Each row of a before or after table is a point. The points were changed in one or more steps. Then noise was added and the rows were shuffled. The steps act on columns, c1 being the first. Write out the steps. A step turns or swaps two columns, mirrors them in a line or flattens them onto one, adds a multiple of one to another, or multiplies or shifts one. Angles are multiples of 10 degrees, from the lower column toward the higher: turns from -170 to 170, lines from 10 to 170 but not 90. Use the fewest steps. Two steps may share a column if one is a turn and the other turns, adds or multiplies; they go together, in the order done. Otherwise the lowest column goes first.

Before (14 x 2):
[[  3 -24]
 [  2 -14]
 [ 23 -40]
 [ -8 -23]
 [ 15 -35]
 [-33 -19]
 [ 23 -15]
 [ 15 -42]
 [ 23 -24]
 [ 16  27]
 [ 19 -31]
 [ 11  -1]
 [-60 -33]
 [ 12 -40]]
After:
[[-15  22]
 [-41  22]
 [-14   1]
 [-34 -60]
 [-34  15]
 [-43  15]
 [-25   5]
 [-25  22]
 [-31  19]
 [-23  -8]
 [ 27  15]
 [-39  10]
 [-18 -35]
 [ -2   9]]
Steps: swap c1 and c2

Before (8 x 6):
[[  4  -3  -7  -4  15  -6]
 [ -4   4  11   7 -21   5]
 [  1   5   2  15 -12  11]
 [  4  12  -4   4 -22   0]
 [ 15   1   1  -7   3   5]
 [  5  11  19  13   6  -4]
 [ 15   5  14   2  -7  -1]
 [  6  11  12  -3  12   2]]
After, 8 rows:
[[ 15  -5   4  -2  11   2]
 [  5  -6  -3 -30 -59 -11]
 [ -6  -6  10 -25 -58  -1]
 [  4  -7  13  15  33  -8]
 [  2  -2  20  21   9 -11]
 [  5   7  -6  19  41   0]
 [ 12  -1  17  -9 -19  -5]
 [  1 -12   2  -5 -39   1]]
Steps: turn c1 and c3 by 10 degrees; mirror c2 and c6 in the line at 120 degrees; multiply c5 by 3; turn c4 and c5 by -30 degrees

Before (13 x 9):
[[ -3  18  24 -14   9  -9  23 -19 -18]
 [ 21  13  -4  -8 -11 -17   3 -20  11]
 [-14 -15  12  12  17  15 -10   3  17]
 [ 19 -17  -9  -2  -1  14   3  16  14]
 [ -5 -13  13  17  -2   1 -20  12  -8]
 [-10   1   0 -21  18  -5 -10   9   6]
 [ 19  26  -5   4  16 -18 -12  14 -20]
 [ 23  21  -3   9   6 -23   7 -19  -9]
 [ 21   9 -15 -19  -8   9  13 -19 -10]
 [-13  -8 -17 -19  10 -19  13  -2   7]
 [-15  19 -17 -12  17  -3  20  -3   3]
 [ 11   6  11 -13  23  -6  19 -20  15]
 [ -5  13   5  10 -25 -18  -5  10   0]]
After:
[[-16 -20 -22  -2  16  -3  16 -10  -7]
 [  8 -24   2   2   2  -6  11 -60  -4]
 [ 17   7  -1   3  10   9  14 -56  -5]
 [-12 -14  35  -2 -17  15 -14   8   5]
 [-16  -8 -46  -2 -10 -19   9  -5  -3]
 [ -2   5  15   0 -12   1 -16  36   6]
 [ 19   9 -30   3  15 -17   0 -61   0]
 [ 19 -21 -32   3  23 -19  -5  42   2]
 [ 18   4  12   3 -17  14  -2  48   1]
 [ 24  -9 -38   5  19 -24   9 -56  -4]
 [ -4  23 -22   0  17 -18  -5  29   2]
 [ -5 -12  11  -2  16  -9  26 -57  -9]
 [-13 -18  -8  -2  -2  -5 -11  27   4]]
Steps: flatten c1 and c4 onto the line at 10 degrees; turn c2 and c5 by 100 degrees; add 1.5 times c6 to c3; flatten c7 and c9 onto the line at 160 degrees; multiply c8 by 3

Before, 9 rows:
[[  7   3  -4   5  23 -15  -7  -1   3  20  -2 -12 -16 -11]
 [  6 -19   3  10 -11  12  11  -1 -17   9   2   5  -9 -22]
 [-13   4  19  23   3   3  40  -8  11  14 -15 -21 -17   4]
 [  9   7  -1   1 -12  -2   6  -1  -3   2   1   0 -10  27]
 [ 12  16   0 -15   0  29  17  -8   2   2  -5  14 -13   5]
 [  8  25   2 -19 -12 -11  25  15  -9 -12 -29 -12  12 -10]
 [ -4  20  48  27  15  -8 -30 -37 -26  25  37   3   1  37]
 [ -8  20   1   2  -7   2  -2 -12  -7  -9  -7 -18   1   0]
 [-14  19   5  21   6  11   7  14 -29  13 -20 -11  -3  -9]]
After:
[[ 12  16   0 -16   0  29   6 -27  -6   2   2 -19  -1   5]
 [ -4  20  47  16  18  -8 -56  23  41  25 -19  -1   2  38]
 [  8  25  -2 -16  -1 -10  33 -27 -27 -11 -14  17   1 -10]
 [ 10   7  -5  -7  -2  -3   5  -8   1   2  -3  -6  -8  26]
 [  6 -19  -1  16   0  12   8 -17   5  10 -16  -9  -4 -22]
 [-14  19   6  24   2  12  17  -3 -15  13 -32   7  -9  -9]
 [ -8  20  -1   2  -1   2 -11  -4  -5  -9  -8  14 -10   0]
 [-13   4  18  21   6   3  25 -60 -17  14   8   5 -26   3]
 [  8   3   4   8   2 -15  -7   9  -2  20   2  -2 -21 -11]]
Steps: flatten c3 and c5 onto the line at 20 degrees; add -0.3 times c14 to c4; multiply c7 by 1.6; turn c7 and c8 by -60 degrees; mirror c9 and c11 in the line at 50 degrees; mirror c12 and c13 in the line at 70 degrees

Before (13 x 24):
[[ -4  -8  -2  -1  16 -14  10 -14  -4 -25  -1  -6   9   2 -18  -7 -18   7
  -12  15  26 -10 -10   5]
 [ -2  -8  -1  -3  -5 -20   2 -16   1  52 -10 -17  18  -3  15   2  13  10
  -16  -3  -5   1 -14 -12]
 [ -1  -2   8  -9  -3  -2  -2  -5  -3  12   0  -4  11  -6  -7  15  12 -17
   -8   6  -6 -10   7   6]
 [ 10  -6   1  -4  -9  10   3 -13  -3 -24   3 -16 -26   3  25  -3 -12  -6
   -7   4   0  10  18 -15]
 [ -9   7  12  -4  -5  -9   3  -3   8  34  -2 -18 -18   5  17   5  15 -26
   -1   1   7   1  -8 -17]
 [ 27  21   3 -19  26 -11   6   4  -6   2  -8  14  22  -3  24 -15  -4  -4
  -14 -11  12   3 -15   6]
 [-17  46   4 -35  -1 -17  -4  -6  -1 -27   0 -11  -4  20  24  10  10  10
    4   5  13 -11   2 -17]
 [-10  11  54 -37  -9  -3   5  -5   0 -23 -22  35  15  -6   1  13  -8   8
   31   9   6  10  -1  17]
 [-15  13  -2 -12  23 -18  12 -12  -6 -10 -21   4 -24  16  22  -7  14  -2
    8   7  -3  -9   8  -8]
 [-14 -13  14 -17  -8 -19  10  22  -3  -4 -30  -9  22   6  -7  13  -1 -24
   12 -13   0   9  20  30]
 [-18 -13   9 -17   3 -18  12  -1   1 -23 -28  52   7   4  15   6  13  -7
   -7 -23  17  21  -5  -3]
 [ -7   0  -3 -12  -7   1  11 -15  -4   8 -11  -9  10  -3 -30 -13   3   8
  -14  -4   6  -9  -6 -14]
 [-16  -9  15  -2   3  -6 -26   0  -5 -28  -4  -6  22   0 -16 -20 -22  10
    3   8  30 -10  17 -11]]
After (13 x 24):
[[ 26 -31   3 -20  24 -31   5   4  -3   1  -9 -11  -7  -1  22 -17  -5   5
  -14  14  13   1  26   6]
 [ -3  -1  -4   0  16 -40  11 -13  -3 -24  -1  16  10   1 -19  -8 -20 -12
  -14  -7  28   5  31   4]
 [-16 -16  15  -3   3 -18 -25  -1  -7 -28  -3   9  20  -1 -18 -21 -22 -15
    2  -6  31   3  56 -14]
 [ -8  13  12  -4  -3 -28   2  -3   7  33  -3   1 -15   8  16   4  17  21
    0 -16   8  18  32 -19]
 [ -8 -10  -4 -14  -6   4  13 -13  -5   7 -11  -3   5  -2 -31 -15   2 -12
  -16  -8   4   0  34 -14]
 [-14  15  -3 -13  25 -55   9 -11  -6  -9 -22   6 -24  16  24  -7  12  -5
    9   4  -3   7  48  -8]
 [  1  -8   7 -11  -4  -7  -1  -4  -4  13   0   9   6  -5  -8  13  10   6
   -8  -3  -3  22  50   6]
 [ 12  25  -1  -2 -11  30   4 -15  -3 -24   3   5  -8   3  25  -5 -12  11
   -7 -16  -2  -7  58 -13]
 [ -2 -13  -3  -3  -4 -60   4 -15   1  53  -9  -4  16  -3  15   1  13  -5
  -18 -17  -5  -7  26 -10]
 [-13 -13  13 -19  -7 -55  11  24  -5  -5 -31 -14  20   8  -8  12   0  25
   11  -8  -1   9  60  32]
 [-16 -21   3 -35   0 -52  -5  -4  -1 -27   1   4 -41  22  24   9   8 -13
    4 -11  12   4  41 -17]
 [-11 -19  54 -37 -10 -10   5  -6   0 -23 -24   9  -1  -8   1  14  -9  -1
   29  37   5 -14  40  17]
 [-20   0  10 -16   2 -52  12   0   0 -24 -30 -22  17   3  14   7  13  17
   -7  51  18 -10  34  -4]]
Steps: mirror c2 and c13 in the line at 120 degrees; multiply c6 by 3; swap c12 and c20; turn c18 and c22 by -140 degrees; shift c23 by 40

Before (13 x 48):
[[  3 -10  -5  10  33  -2  -4 -10 -10  -8  -5   0   8   5   9  -1  -9  -5
    9   0  -7   4   5  24  -4  -9   0  -5   5   1  -5   1  11   1   3 -12
    9   5  -7   4 -13   1 -11  10   7   1   8  -2]
 [ -3   2 -10   6  -1 -19 -10 -10   2 -10   0  -3 -12   4  12  -1 -14 -13
    2   4  -2   4 -11  -3  -7  -5  -6   2  -8   0   5  -2   7  11   5 -10
    9   0   7   1  -9  -2  -9 -12  -1   6 -21  10]
 [ -8  10  -6  -7 -12 -12 -13   6   0 -11  -8  -1   7  10 -50  -5   6 -13
   -5  -7  -2  -2   6  -5   1  -4   3   6  -3   5  -2   6   0   4   5   0
    2  -2 -15   4  -5   1  -8   7  -8 -17  17  -3]
 [  4  -8  -3   6 -11   2  -2 -10  25 -10  -4   7   1   3   6  -5   9  -8
    2   6   0   5   1   9  -7  -9  -3   1  -2  -2  -1   9  10 -34 -16  -1
    3  -2   7  -1   0  -2   7   6   1   0  -8  -4]
 [  2   6  -2  -5 -11 -26  14  -6  -6   4  -1  -3   1  -6   6  28   0 -11
    6  -7  -6   8   2  -5  -1  -2 -13   5  -7   3  -6   5  -4   4   9 -19
    4   5  -1  -1 -13   0   7  11  -6   1  16  -2]
 [  3  -6  16   3  -9 -15 -13  -2 -11  -8  -7  10   0  -7  13   0 -24   5
    8   7   4   6   6  -6  -7   0   4   1 -18   6  -5  10  -4 -10   1  -7
    3 -19  -7  -1 -12  -7  -3   8  -6  -4  19   8]
 [  4  -8   3   3  11   0   0   9  -4   4  -6   1   4  -3  12  -1  -1 -13
   -2   2  -7   7   1   3 -30   0   4   6 -23  -5   3  -2   5   1  -7   0
    5   2   5   6  44   2  -9 -45  -5   3   5   2]
 [  0   9  -9  -4 -11   5 -11 -11   3  -3  -8  -3   3   2  -1   6  -3 -13
   10 -11 -13  -1   6   1  -6  -5  -5   4   4   6  -1   6   6   3   4  -4
    9  -2   8   0 -10  -6   1   6  -5  -7   6  10]
 [  4 -11 -11  10 -12   0  -7  -6   2   0  -4  -3   3  20  -1  -3  -7 -10
   18   9   1 -33  -7  -2 -14  -3   2   3   4   4  -5   9  12   6  10  -4
   -6 -16   8  10  -6  -1  -4  12   4  -4  19  -2]
 [  0 -10  -6   3 -16  -4 -12   1 -11   1   0  13  -6  -7  13   2   4 -13
   -3  11  -2   0 -18  14  -2  -7   5   4  -9   3  -1   5  10   9   9  -4
    2   0   0   0   8   0  -9   0  -5   4   6  11]
 [ -5  -9 -11   8 -17   3   6  -1  -7  -4  -4   6  -6  -7  13  14   0   7
    4   2   2   8  -7  -5  -8  -1 -20 -18   4   1   5   5 -11   9   1 -10
  -28   2   8   1 -13  -2 -10   3  -7   6  15   2]
 [  3 -12  11 -18   6   3 -12   1  -8   9  -6  -2   8  35   9   7   2 -11
   27  10   3   5   6  -6 -10  -1 -15   7 -10  -8   2   4  -4  10 -15   0
    3  -3   6   2 -11 -14 -10  -8  -7 -14  -8   4]
 [  0 -11  -6  11   1  -2  -3  -6 -10  -4   0   0   5  12  -9   3   6  18
    6   3  -4   3 -10  -3   1  -8  -2  -4  -2   4  -1   5  10   3   1  -8
  -21   1   1   3  19   1  15  -1  -6   5 -38  -1]]
After:
[[ -8  10   8 -10 -11 -13 -12   0   1 -16  -9  -1   7  11 -52  -1   6 -15
   11  -6  -4   0   6  -5   2  -4   3   6  -3   5  -2   7  -1  -7   6   0
    4  -2 -14   3  -6   2  -9   7  -9 -18  15  -2]
 [  3  -6 -13   2   7 -15 -14   0 -14 -10  -6  11   1  -7  12  -3 -24   3
   14   5   4   6   4  -6 -14   1   4   1 -19   8  -5  10  -5 -21   2  -7
    3 -19  -7  -1 -12  -8   0   9  -5  -6  19   8]
 [  1 -11   4   4 -11  -7 -12   0 -12   3   1  13  -5  -6  13  -3   6 -14
   12   9  -2   2 -18  15  -6  -7   7   2 -11   5  -1   4  11   1  10  -4
    2   1   1   0   8  -1  -9  -2  -7   7   5  13]
 [ -2   1   1   5  -9 -19 -11   0   2 -12  -1  -3 -13   5  13  -3 -14 -12
   -5   3  -3   2 -12  -3 -14  -5  -7   2  -8   1   4  -2   8   0   5 -10
    7   0   7   3 -10  -2  -9 -14  -1   7 -20  10]
 [  2 -12 -12   5 -21  -1  -7  -1   5   0  -3  -2   5  20  -2 -10  -4 -10
    2   8   1 -33  -6  -2 -29  -4   2   3   5   4  -7   9   9  -4  10  -2
   -4 -16   9   8  -5   0  -4  10   5  -3  21  -2]
 [  0  10  -7   3 -17   5 -12   2   5  -3  -7  -6   3   1  -1   7  -1 -13
    3 -11 -13   0   7   2 -13  -4  -6   4   5   6  -2   6   7  -6   3  -5
    9  -2  11   1  -9  -8   3   5  -5  -7   8   9]
 [  5 -10   1   1   9   0  -1   1  -6   4  -5   0   8  -4  13  -3   0 -12
   -9   3  -6   8   2   4 -61  -2   4   5 -23  -7   1  -1   4  -9  -9  -2
    3   3   5   6  43   3  -8 -45  -5   2   2   2]
 [ -5 -11   1  16 -19   4   5  -1 -10  -6  -5   5  -6  -8  12   1   1   9
   11   3   1   9  -7  -4 -17  -1 -22 -20   2   1   7   5 -10   0   2 -10
  -27   1   9   0 -14  -1 -10   3  -7   6  16   3]
 [  3 -12  -3   9  -6  -3  -4   0 -10  -5   0   1   5  13  -7  -7   6  17
   -5   5  -3   4  -9  -5   1 -10  -2  -4   0   7  -2   4  10  -9   0  -8
  -22   2  -1   3  22   1  15  -1  -7   6 -39  -1]
 [  3   6  -5  18  -9 -27  13   0  -8   5  -1  -3   2  -5   4  21   1 -10
    7  -7  -5   7   4  -6  -2  -2 -13   5  -6   4  -7   6  -4  -7   7 -20
    5   6  -2  -1 -15  -1   7  11  -7   3  16  -1]
 [  4 -12 -31  -6   3   2 -12  -1  -9  12  -6  -2   8  35   9  17   1 -10
   -5   8   4   5   4  -7 -22  -1 -13   5  -8  -8   2   4  -4  -2 -13   1
    3  -3   5   1 -13 -12  -9  -8  -9 -14  -7   6]
 [  3 -10  -6   5   9  -3  -4  -2 -12 -10  -4   3   8   4   8  -7 -11  -5
  -32   2  -5   3   7  25  -9  -8   3  -6   6   1  -4   1  12  -8   3 -10
   10   5  -7   2 -13   1 -12   9   8   1   8  -1]
 [  5  -8  -2   0  -8   1  -2   0  25 -14  -5   7   0   0   5  -8   9  -8
   10   9   2   4   1   9 -14 -10  -4   2  -2  -1   1   9  10 -45 -15   0
    3  -3   9   1   1  -3   6   5   2  -1  -7  -5]]
Steps: turn c3 and c19 by 110 degrees; turn c5 and c19 by -60 degrees; turn c4 and c16 by -50 degrees; multiply c8 by 0; multiply c10 by 1.3; multiply c25 by 2; shift c34 by -10

Before (11 x 64):
[[  1  21 -22 -26  17 -22   8  10  18  14  21  11  13  -9  12  -9  -4   5
   -8  -5 -15  -6  -4 -21  23  20  12 -10  11  -5  20   7 -19 -13 -15  -4
    5 -15  22  12 -16  -2  15 -19 -16   6  12  15 -10   5  -4 -12 -19  17
   10  14   4  22   6  -6 -11  -5 -16   1]
 [ 14   5   0  -6 -14  15  -9   1  -1 -14  20   7  -2 -17   9 -11  16  16
   -5   3  -1  13 -13 -23  -2 -16  -4  14 -16 -15  -5  10 -11 -18   4  -5
   -2  12  -4   7   7   5   1  13  -1 -13 -20  12 -12  12  12  -3 -10   1
   -3  15 -16   8   9 -13  -8   9  11  10]
 [-16  -7 -17   0  12 -22 -10  -1  19  -9  17  13  -2 -10   0  11   0   8
  -12  -7   6   0  14 -25   4  -4  10 -23  -4 -17  -3  -9 -13 -10  12   2
  -15 -11   0  -5   4   1 -11  -9  -1 -12 -20  -4   5 -14   3  19  -6  19
    6   4  -9  -8 -18  -8  25  -2  -5 -14]
 [  3 -11  15   4  10   2 -10 -20  34  -1   8  17 -17   2  -8  -8   0   3
   -7 -17  -1  -5   5 -13  23  -2  -6   7 -12  18   3  12  10 -14  14  -1
  -16  -1  -7  13 -15  12  18   0 -13  -4 -11   4  17 -17  12   9  10  -6
   -4  10 -19  -8  -4   3  -3  -7 -13   4]
 [ 14  19  -7 -30  11   0  12   7  34   2  -6   8  -8   5  16  11 -17   4
    7   5 -19  -3 -13   6   0  -1   5 -17  -1  10   2   7  12  -2 -10  -9
   -9  -7  -7  14  13   4 -15   4   4   5  -9   8 -15   6 -13  -6 -26  -3
   -7  14   2   3   8  17  -2   7   2   8]
 [ -2   4   7 -25   0  15   2   9   2  -1 -10   1  10  -7  -9  13   2   9
   -5   8   2   4   4 -18  -4 -19 -10  -1  14  17  -9  -6  15 -19  -8   1
   -5   5  12  -4 -14  25  -8   4  17  -2   1  29  -8 -10 -16  18  -6  13
   -1 -21   3   8   7 -12  15  13 -17 -14]
 [ 20  -7 -10 -28 -12  16   1  10   7 -21  -9  -7   3   5  -7  -1  12  -4
  -10   9  -2  -3  19  -3  -7  -3  19   6   8   8  12   4  -1 -16 -16  23
    6   3  -3  20  16  -2  16 -10  -6  22  -1   9   7  13 -14 -18   4   8
    9 -13  15  -2  -2  11   9  -1 -14   5]
 [-14  -9  13 -21   2  -1 -21   5  31  -2  23   3  16   0 -19   3  -3  -8
  -18  12  -3   2   9  -1  17   5   7   1  18  13   1  -5  -8   2 -21   8
   18  15  -4 -10  -5  10  19  -3  17  16 -22   2  22  -9   8 -15   4   6
   22  12   4  -8 -13  18   9   2 -19 -20]
 [ 13   7 -19  -5 -11 -16  -7  15  21 -21 -13  19 -19  11   6  -8  -5  -3
    6  10  -1   8  16 -15   3  -3 -15  -2   6  -9   3   6  -7  -1  12   2
    2 -13  15  11 -13  24  -2  16   3  19 -18  22   3   3   8 -14 -18 -15
   -6  10 -19   5 -18  -8   1  -5 -16   3]
 [-16 -10  13 -30  -5  -4   3  -8  -2  -2 -13  12  12   6  -2   7  14   3
    3  19 -20  22  14   1   5 -18  23 -11 -13  13  19 -12  13   2 -15   1
  -14  16   2  13   0  -6  18   4  17  -1 -19  19 -15   7 -14 -10   5  -8
   19  -3   5  18   1   8  17  -8 -11 -14]
 [ 12   2 -16  -1 -16 -13 -20 -17  16  16 -12  19 -15  -5 -18  -4  14   8
  -23   0 -19   2  -9 -13  -2  13  -5  -3   7  17 -10   3 -23  -2 -21   0
   20   5   1  13   4   4  -2  -7  20   9   0  15  16  -4  -4  11  -4   1
   14  -9   4  -9  -6  -6  13   6  17  10]]
After (11 x 64):
[[ 20  43  -9 -28 -13 -20   0  11   5 -21 -10  -7   2   4 -10   0  13  -6
  -10   8  -1  -2  20  -3  -9  -3  18   6  10   3  13   6   0 -16   0  23
    7   2 -14  20  15  -1  16 -10  -5  22  -2  11   7 -13 -13 -17   5   6
   10 -12  15  -4  -1  12  10  -1 -14   4]
 [ 15   5  -7 -30   9  -6  14   8  33   3  -6   7  -7   2  15  10 -16   3
    6   5 -18  -2 -12   5  -2   0   4 -18   0  -7   2   7  12  -3  21  -9
   -9  -7 -21  13  15   3 -15   2   4   4 -10   9 -15   0 -13  -6 -25   7
   -7  14   1   3   9  15  -3   8   1   5]
 [ 12  45 -16   0 -18  -2 -19 -18  17  17 -12  22 -17  -5 -16  -4  13   8
  -23  -1 -21   2 -10 -12  -2  14  -5  -3   7 -21 -10   3 -21  -1   9  -1
   20   6   9  13   4   4  -1  -8  20  10   0  16  16   2  -4   9  -3  -3
   14  -8   5 -10  -5  -5  13   5  18  12]
 [  1  19 -22 -26  19  22   7  12  18  15  22  11  13   2  11  -9  -6   4
   -8  -6 -15  -8  -3 -21  23  21  12 -12  11 -11  19   7 -19 -12  25  -5
    3 -16  59  12 -14  -2  14 -20 -16   6  10  15 -11 -18  -3 -11 -18  -4
    8  14   2  22   6  -5 -13  -7 -17   0]
 [-14  57  13 -21   3  -7 -21   5  32  -1  24   2  16  -2 -20   2  -2  -8
  -19  14  -5   3   9   0  16   4   8   4  21 -11   3  -4  -8   2  -1   8
   16  15  -9 -10  -5  10  20  -5  17  17 -22   1  22  -2   8 -15   5 -10
   23  14   3  -7 -13  17  10   2 -21 -21]
 [-16 -21 -16   1  12  28  -9  -1  19 -10  18  14  -1  -8  -1  10   1   6
  -12  -7   7   0  15 -26   6  -2  11 -25  -4  -1  -3  -8 -12  -7  -8   2
  -14 -11  12  -7   4   1 -12  -8   1 -12 -19  -7   6 -10   3  19  -6 -24
    7   3  -9  -6 -18  -6  24  -2  -5 -15]
 [ 13 -12   0  -7 -13  -1 -10   0  -2 -14  20   6  -1 -17   9 -12  16  17
   -6   2   2  14 -14 -24  -2 -13  -5  15 -17  21  -4  11 -11 -17   4  -7
   -1  11  13   8   6   6   1  13   0 -13 -20  13 -12  -8  11  -2 -11  11
   -3  17 -18   7   8 -12 -10   9  12  10]
 [ -3  14   9 -24   0 -24   2   7   3   0 -10   0  10   0  -9  14   3   9
   -6   8   3   3   5 -19  -4 -19  -9  -1  16  -4 -10  -6  15 -20   7   2
   -6   5  35  -3 -13  26  -7   3  17   0   1  29 -10  -6 -15  19  -7 -14
   -1 -21   2  10   7 -12  16  11 -18 -13]
 [ 12 -35 -20  -5 -13  18  -7  16  22 -22 -13  18 -18  17   6  -8  -3  -4
    6  11  -2   9  14 -15   3  -2 -14  -2   7  -4   4   6  -6   0   3   1
    2 -13  20  10 -14  24  -3  15   3  19 -19  20   2  11   7 -16 -18  10
   -6   9 -18   7 -18 -12   2  -3 -15   4]
 [  2 -24  14   4  11 -14 -11 -20  34  -4   8  15 -17  -2  -9  -6   1   4
   -7 -19   0  -6   6 -14  25  -2  -7   7 -15 -13   1  13  12 -14 -14  -1
  -14   0 -17  11 -15  12  18   0 -13  -5  -9   3  19  13  16   8   7 -12
   -6  10 -19 -10  -5   3  -4  -7 -16   4]
 [-17  43  12 -30  -5  -4   3  -7  -2  -3 -14  13  11   6  -2   5  13   4
    1  18 -21  24  14   2   4 -18  22 -11 -12 -13  18 -13  16   4  -3  -1
  -14  15  -4  12   0  -6  19   5  17  -3 -20  20 -14   3 -14 -11   4   9
   19  -2   5  20   1   9  17  -8  -8 -13]]
Steps: turn c2 and c35 by 110 degrees; multiply c2 by 2.5; turn c6 and c30 by 140 degrees; turn c14 and c39 by -30 degrees; multiply c39 by 2.5; turn c50 and c54 by 120 degrees
